Each row is a point. To make a cloud, some directions were put in groups of two or more. Within a group, all points are equally far from the middle, so they leave a hole (a ring in 2 directions, a hollow ball in 3). The other directions are filled evenly. Then the cloud was stretched, turned, moved and blurred a little. Count the holes, and give their numbers of directions, smallest first.
(in the rows, 128 means zero)

Cloud (15 x 2):
[[ 66 152]
 [ 50 122]
 [ 71  96]
 [181  51]
 [152 154]
 [ 90 192]
 [ 98 201]
 [134 148]
 [103 121]
 [115 134]
 [ 45 151]
 [110 101]
 [ 60  99]
 [146 174]
 [125  96]]
Holes: 0

Cloud:
[[119 188]
 [180 165]
 [190 133]
 [187 135]
 [ 91 168]
 [152 190]
 [105 181]
 [ 73 133]
 [133 191]
 [ 78 147]
 [ 88  69]
 [139 191]
 [125 189]
 [ 77 146]]
Holes: 1 (2)

Cloud:
[[ 64 149 160]
 [150  88 156]
 [100 143  80]
 [ 95 167 139]
 [115  70  62]
 [ 68 167 147]
 [157 142 144]
 [181  52 128]
 [157  97 138]
 [116  81 152]
 [193  97  75]
 [ 61 142 149]
 [162  72 139]
 [139 103 142]
 [188  26 104]
 [122  67  99]
 [160  28 105]
 [ 99  68  93]
 [133  55  81]]
Holes: 0

Cloud:
[[ 82 107 117 134]
 [187 133 173 148]
 [131 126 192 132]
 [142 119 201 126]
 [ 85  63 154 111]
 [157  83 171 154]
 [175  46 176  52]
 [ 89 141 184 122]
 [175  46 115  65]
 [ 83  98  92  50]
 [118 181 137 152]
 [ 78  76  88 156]
 [112 152 144  59]
 [149 126 221  60]
 [179  92 127 164]
 [113 115 164 107]
 [ 49  73 119 106]
 [ 21  87 131 121]
 [ 84 127 100 163]
 [140 172 162 106]
 [ 93  36 177  90]
 [117 109 108 144]
 [ 59 170 195 146]
 [ 93  99  79  75]
 [173 117 235 126]
 [ 41  80 154 133]
 [ 78  98 113 154]
 [ 70 175 116 181]
 [ 92 185 113 177]
 [135 156 182  90]
 [117 159 125 153]
 [147  61 146  90]]
Holes: 0

Cloud, 48 rows:
[[ 93 145  63 139 109  88]
 [179 105 192 110 132 144]
 [ 84 176 200 118 141  39]
 [134 148  58 102 189 160]
 [116 223 133  85 131 146]
 [125 158 120  80 209 169]
 [223 139 131 164 136 156]
 [142 221 114  94 126 201]
 [152 199 171 141  93 120]
 [153 125  46 140 175 103]
 [176 126 102  62 171 147]
 [ 57 129 157  70 179  96]
 [211 159 126 150 141 101]
 [120 132 179  35 125  78]
 [145 144  60 191 170 115]
 [ 83 135 114  49 112 137]
 [164 152  45 115 135  87]
 [111 190 108 191 185  92]
 [151 182 143 195 102 100]
 [ 73 130 184  95 200  96]
 [124 131 195 111 164 185]
 [159 119 109  92  51 113]
 [ 92 221 115  94 191  96]
 [156 124 185 132  77 113]
 [110 130  86 158 228  80]
 [ 64 184 174 104 141  91]
 [132 109 195 161 127 128]
 [ 50 145  99 110 145  39]
 [111 151 143 166 239  86]
 [112 168  44 123 119 129]
 [100 167 136 192 112  97]
 [ 69 186 169 133 137  93]
 [107 225 124  82 186 101]
 [ 94 141 157  92 230 116]
 [129 204 176 154 109 116]
 [115 149  90 170 218 116]
 [127 121  81 168  74 102]
 [209 174  95 105 108 184]
 [144  79 103  63  92 165]
 [185 148 160  86 175 150]
 [209 175 130 162 122 130]
 [122 228 150  88 147 109]
 [ 82  85 109 120 198  94]
 [ 99 178  86  71  95 157]
 [163 129 142 154  59  98]
 [ 88 151 150  51 114 153]
 [199 110 114 187 161 115]
 [196 122 179 133 154 169]]
Holes: 2 (2, 3)

Cloud, 83 rows:
[[187 147 135 144 192  91 145 107]
 [182 119 153 119 168 167 167 105]
 [209 148 126 111 152 159 132 234]
 [114  72 175 163 120  83 178  79]
 [131  57  58 122 204 105 189 114]
 [ 62 102 165  41 186 128  96 192]
 [122  31 118 113 138 107 152  46]
 [123 155 127  92 177 197 116 124]
 [ 79 157 159 148 151 101  83  92]
 [ 93 177 140  36 176 139  34 188]
 [187  62  62 133 177 134 144 183]
 [150 147 135  67 137 165  81 243]
 [ 68  58 146 116 206  55 122  83]
 [ 85 139  98  83 175 174 143 122]
 [115 106  98 153 151  98 139 228]
 [103 185  90 108 136 125 132 186]
 [147 111 117 190 127 127 110 103]
 [116 124 116 177 198 151 125 198]
 [123 104 188 130 151  88 187 191]
 [107 104 125 151 167  32 101 149]
 [187 134 107 178 186 127 143 200]
 [204 119 179 117 189 149 163 190]
 [ 52 122 103 110 204 116 186 160]
 [166  71 149 151 112  52 133 107]
 [226 144 158 114 179 135 131 187]
 [195  65 105 194 185  93 170 121]
 [138 116  73  97 155  80  93  62]
 [145 183  86 135 175 129 149 210]
 [134 100  93 100 164  81 150  34]
 [139 169 177  66 206 186 111 165]
 [193 182 134  69 170 148 103 222]
 [164 102 184 108 166 116 172 215]
 [148 153 165 122 176 194 103 235]
 [210 155 151  96 193 138 141 149]
 [141 107 109  61 125  76  87  95]
 [122 141  91 159 200 112 132 225]
 [138 175 200 108 194 186 105 211]
 [ 95 117 160  90  99 152 114 109]
 [142 131 207  80 186 174  88 181]
 [100 106  24 125 189 135 119 145]
 [153  76 132  98 156  79 103 192]
 [150 130  79 109 105 173 115 136]
 [146 147  98 176 184 137 140 213]
 [ 79 130 119  60 147 156 155 133]
 [186 128 150  58 171 153 158 203]
 [ 82 124 104  85 124 146  82  73]
 [123  79 165 112 200 162  98 159]
 [140 129  73  77 210 107 162 180]
 [165  49 105 177 153 104 220 137]
 [133 145 120 132 172 121 210 117]
 [126  37 122 125 121  58 177 125]
 [ 79 156 124  66 154 165 151 149]
 [202 175 151 120 182 122 110 193]
 [144  39  70 116 175 122 187  99]
 [ 98 102 124  81 199  37 119  98]
 [121  82 139 131 169 181 157 190]
 [157 147 168 136 214  78 149 138]
 [190 116 174 110 183 166 145 127]
 [149  32  95 115 117  95 175  67]
 [ 99 118 121 103 200 103 142  51]
 [126 101 102 100 159 188 106 224]
 [113 106 145 161  98 128 107 105]
 [171 121  68  94 167 174  83 141]
 [223 150 131 106 179 154 159 174]
 [133 146 153 137 130  87 111 213]
 [105 108 135 184 173 122 198 108]
 [ 84 136 136 169 172 124 148  81]
 [116  55  36 111 114  86 133 100]
 [122 186 122  40 156 136  71 219]
 [190 175  89 130 174 153 137 173]
 [ 59 142  93 132 163 123 114  71]
 [158 128 126 167 194 108 200 102]
 [111 179 108 138 139 156 141 183]
 [126 159 171 121 183  94 195 201]
 [ 89  90 180 120 191  95 163 207]
 [ 91 140 145 110 164  34 176 146]
 [133 107  85 193 150 142 152 175]
 [ 80 189 167  96 160 107  54 132]
 [ 73  65 148 176 176  91 117  78]
 [ 51 105  86 119 184 111 184 103]
 [108  64 106 148 196  26 145  60]
 [163 160 165 112 182 170 185 175]
 [ 54 161 124 105 148  91  69  88]]
Holes: 3 (2, 3, 3)

Cloud, 108 rows:
[[ 83 192 102 162 117 175 130 121 134]
 [108 151 191 143 170 164 186 113 187]
 [145 198  98 124 111  65 161  74 130]
 [ 71  86 105 156 136 158 179 168 171]
 [154  57 163 139 146 102 137 162 189]
 [190 148 133 112 143  89  60 103  93]
 [156 213 109 144 159 112 156  79  78]
 [122  93  81 110 150 131  70 179 145]
 [191 173 238 107 144 116 135 172  82]
 [111 118 128 142 180 148 196 103  95]
 [ 84 160 115 111 124 140 239 122 177]
 [114 185  52 196 114 161 122  79 155]
 [187 138 153 152 186  83 176  78 108]
 [185 198 104  74 163 106 128 121 120]
 [181 123 161 105 225  95 171 156 131]
 [115 148  86 114 153 176 107 150 148]
 [114 185 139 192  75 142  79  86 103]
 [209 176 149  74 144 125 239 114 115]
 [171 212 153 154 133 156 239  93 113]
 [ 98 128 103 176 112 164  60 160 105]
 [ 62  53 154 198 126 141 131 195 135]
 [ 96  41 181 182 168  86 138 171 109]
 [ 97 160 238 156 165 124 179 144 114]
 [209 138 137 144 179 149 181 131 171]
 [224 175 196  89 145 128 182 100 164]
 [167  73 149 112 202  86 184 174 152]
 [ 98  83 240 150 124 110 153 140 106]
 [ 72 116  79 182 162  90 118 140 145]
 [129 161 137  74  78 116 162 108 134]
 [135 132 199  76 191 102  98 175  98]
 [145 145  96 170  90 135 109 160 135]
 [125 147 105  81 220 141 146 151 198]
 [131 154  89 128 106  97 166 118  87]
 [ 99 149  88 163 179 120 120  58 128]
 [157 159 202  73 144 134 138 116  88]
 [173  91 176 139 163 120  71 155  45]
 [ 98 148  79 232 109 126  87 115 115]
 [ 64 167  81 162 153 116 166 143 171]
 [147 181  87 174 114 115 135 155 143]
 [ 85 134 188 128  72 100  83 154  79]
 [101  51 165 167 144 134 145 130  94]
 [144 149 111 120  94 143 149 173 157]
 [128 157 119 125 116 136  99 196 124]
 [199 114 154 107 144 128 141  88  78]
 [ 97  65 144 183 138  83  96 160 167]
 [ 81 167  62 172 146 112 175 126 161]
 [ 87 116 170 114 114 105 157 124 197]
 [159 155 191 164 116  85 194 161 166]
 [117  85 132 128 194 116  46 196 124]
 [185 109 129  94 153  76 169 185 124]
 [118  99  96 199 143 102 162 127 182]
 [114 180 165 160 117 104  84  91  31]
 [156 135 150  85 121 125 211  82  97]
 [184 159 135  93  87  79 168  97 107]
 [103  88 128 103 184  93 201 160 168]
 [153 162 153 124 106 142 226 150 109]
 [122 128 149 106 208 137 249 148 189]
 [ 74 140 110 202 169 171 124 121 113]
 [ 61 156 125 167 137 113 169 167 177]
 [115 143 118 157  70  98  97  79  91]
 [126  62 114 131 135 109  46 196 133]
 [ 69  88  91 147 133 145  89 188 135]
 [ 70  61 139 149 166 100 124 230 136]
 [102 157 114 207  82 152  70 136  99]
 [188 164 175 137 162  96 121 145  27]
 [132 164 149 200 136 176 145 136  73]
 [107 149 166 110 197 168 199 145 180]
 [111 101 120 150 156 171  87  94 107]
 [ 86  75 126 206 104 149 146 152 106]
 [153 105 189 157 125 119 132 109  25]
 [ 49 137  90 171 122 159 137 140 188]
 [153 160 104  78 171 134 110 157 126]
 [201 128 158 156 146 106 144  98  48]
 [102  97 117 189  84 101  98 117  67]
 [ 75 109 203 109 123  81 142 184 122]
 [124  61 107 125 124 119 105 179 112]
 [150 137 171 125 147 127 165 108  40]
 [195 170  83 113 184 133 136 118 128]
 [105 168  65 181 142  94 158 130 131]
 [106 143 187 162 120 168 217 149 113]
 [ 67 117 132 184 190 139  89 180 156]
 [118 114 235 163 110 164 159 167  93]
 [184 158 173 139 110 109 193  58  74]
 [ 91 146 121 168 156 126 108 156 211]
 [205 117 124 125 166 162 130 107 150]
 [ 76 107 135 148 190  91  67 144 116]
 [153 125 173 207 164 106  59 150 120]
 [139 156 149 157 164  95 243 160 167]
 [150 226 196 172 120  87 113 127  58]
 [159 112 186 244 118 113 149 120  70]
 [101 187  53 186 168 159 154  80 150]
 [167 166 152 185 196 114 188 149 112]
 [187 204 194 167 148 123 156 142 114]
 [106 117 128 185 187 124  76 159 172]
 [112 178 148 146 208 100 154 141 131]
 [ 89  82 179 177 170 164 182 187 131]
 [213 149 224 121 154  60 178 147  67]
 [ 87 159 103  95 170  92 126  81 176]
 [102 136 208 119 142 115 222 123 130]
 [156 151 195 115 106 115 202 162  66]
 [105 102 127  81 133  96  69 154 108]
 [ 95 127  57 152 112 151 164 135 137]
 [101  46 160 167 140 157 149 149 135]
 [114 129 169  71 176 110  88 120 133]
 [206 162 195 116 123 130 109  94 108]
 [105  92 121 213 125  96 156 115 100]
 [111 136 119  82 178  92  99  86 187]
 [146 121 229 170 116  44 150 153 110]]
Holes: 3 (2, 3, 3)

Cloud, 105 rows:
[[ 96 143 144 137 115 167 143  71  76]
 [152 127 208 154 169 133 159 171 183]
 [144 173 106 135  35 164 182 115 107]
 [185  96 109 138 153 113 125  89 140]
 [197  88 162 167  89 146 134  80 151]
 [ 65 146 148 148 124 160 249 153 120]
 [ 98 174 160 122 116 195 164 133 136]
 [ 87 164 119 130 128 179 193 105 194]
 [114 147  98 195  91 201 180 104 121]
 [172 143 186 138 144 213  93  51 180]
 [177 116 103 140  74 185  62  58 101]
 [ 99 120 148  98 156 177 162 160 156]
 [ 86 198  84 164 102 171 161 141 157]
 [133 146 146 187  68 116 102  93  79]
 [142 147 179 150 137 133 225 167 100]
 [138 153 164 149 137 123  73 105  78]
 [ 85 111 142 128 126 142 118 144 145]
 [ 58 152 107 179 197 148 171 128 123]
 [107  57  82 170 160 120 214 196 174]
 [102 135 131 117 229 132 161 114 140]
 [102 182  80 179 112 134 162 174 145]
 [149  79 201 181 156 135 132 139 139]
 [140 100  68 127 104 106 187 169 197]
 [112  99 197 124 133 135 188 163 140]
 [109  96  67 153 103 158  83 106 110]
 [207 167 205 123 131 140 123  90 162]
 [116 152 106 114 108 201 115 125 101]
 [143  53  86 169 146 123 207 191 170]
 [ 63 114  85 140 122 136 154 166  96]
 [104  97 139 136 233 115 132 134 204]
 [172 120 190 168 116 164  86 108 190]
 [163 139 117 203  73 188  99  74 101]
 [189  94 135 110 136 155 120  93  97]
 [101  94 147 120 158 127 104 141 179]
 [ 81 197  62 142 133 146 174 157 113]
 [112 121 122 143 136 106  90 138  94]
 [154 129 138 135  79 209  81  67 107]
 [141 182  72 162  62 144 173 142 146]
 [ 82  97  37 154 104 162 151 116 123]
 [149 137 129 140  44 151 133  77 150]
 [151 161  73 121  89 161 199 160 109]
 [177 121  92 109  79 160  73  77 141]
 [183 150 126 158  94 211  41  88 150]
 [108 140 141 188 123  81 146 118 105]
 [133 194 170 163 172 146 115  74  93]
 [175 121 216 161 171 137  76 103 206]
 [181 123 116 145 146 182 185 128 170]
 [148 134 118 137 171 168 196 144 234]
 [203 108 152 131 104 159 138 147 191]
 [192 137 166 151  97 192 124  74 171]
 [125  92  73 113 170 193 155 110 135]
 [100 163  85 110 173 141 138 144 103]
 [165  65 129 116 187 155  90 136 210]
 [160 157 172 101 137  89 168 145 214]
 [105 155  52 142 117 135 189 106  82]
 [133  74 137 173 181 125 234 190 137]
 [151 123 184 141 114 137 180 104 204]
 [140 130 184 124 133  70 167 149 135]
 [169 120  67 121 154 133 171 166 127]
 [136 117 171 135 119 139 231 149 189]
 [ 82 115 107 136 197 169 228 178 182]
 [133 112 157  81 191 142 154 166 164]
 [137  69  74 150 156 191 148 127 175]
 [127 176 168 168 107 104 154 106  67]
 [215 140 158 114 105 139  93 105 122]
 [125 172 146 189 168 169 115  93  73]
 [155  80 166 159 215 134 110 144 169]
 [158  55 106 144  81 163 127 162 154]
 [114  44 106 133 150 123 222 220 151]
 [114 135 140 150 213 204 161 142 144]
 [142 172 170 158 208 130 199 138 159]
 [121 141  78 139 177 205 151  81 159]
 [ 77 152 128 150 137 173 197 157 199]
 [ 88 164  86 149 210 133 156 149 115]
 [ 83 114  95 143 103 140 116 118 135]
 [127  53 127 159 126 171 143 174 135]
 [152 129 220 132 190 119 129 103 136]
 [123 176  66 149  65 142 153 165 115]
 [123 144 114 139 126 187 243 154 126]
 [145 207 108 127 129 130 176 171 139]
 [183 118 151 183 128 114 133  99 172]
 [142 182 119 114  70 170 135  99 191]
 [138 123  99 183  82 146 179 168 173]
 [141 113 139 212 110 116 172 174 127]
 [ 95 162 116 140 218 118 180 127 124]
 [101 158  99 116 109 174 220 162  98]
 [ 98  60  97 164 128 156 101 116 103]
 [ 92 123 147 115 165 142  95 143 183]
 [128  85 145 104 164  87 144 160 196]
 [183  91 151 189  76 150 124 129 148]
 [190 151 144 162  57 174 136  70  83]
 [115 147 168 166 116 108 148 128 197]
 [170 102 114 106 100 119 172 176 196]
 [ 93 108  76 184 144  91 201 197 145]
 [109 147  82 110 148 113 223 147 114]
 [122 193 109 143 135 157 178 177  98]
 [155 184 157 106 122 157 149  59 172]
 [109  91 156 139 149 161 178  74 117]
 [143 137 113 201  97 200  96 109 108]
 [110 174  84 156 135 190 180 161  84]
 [ 96  87  76 201 128 177 146 101 111]
 [144 186 203 162 122 120  91 130 182]
 [130 176 159 203 153 131 119 109  98]
 [ 73 228 139 153 135 178 164 119 155]
 [175 194 112 174 113 162 133 136 108]]
Holes: 2 (4, 4)
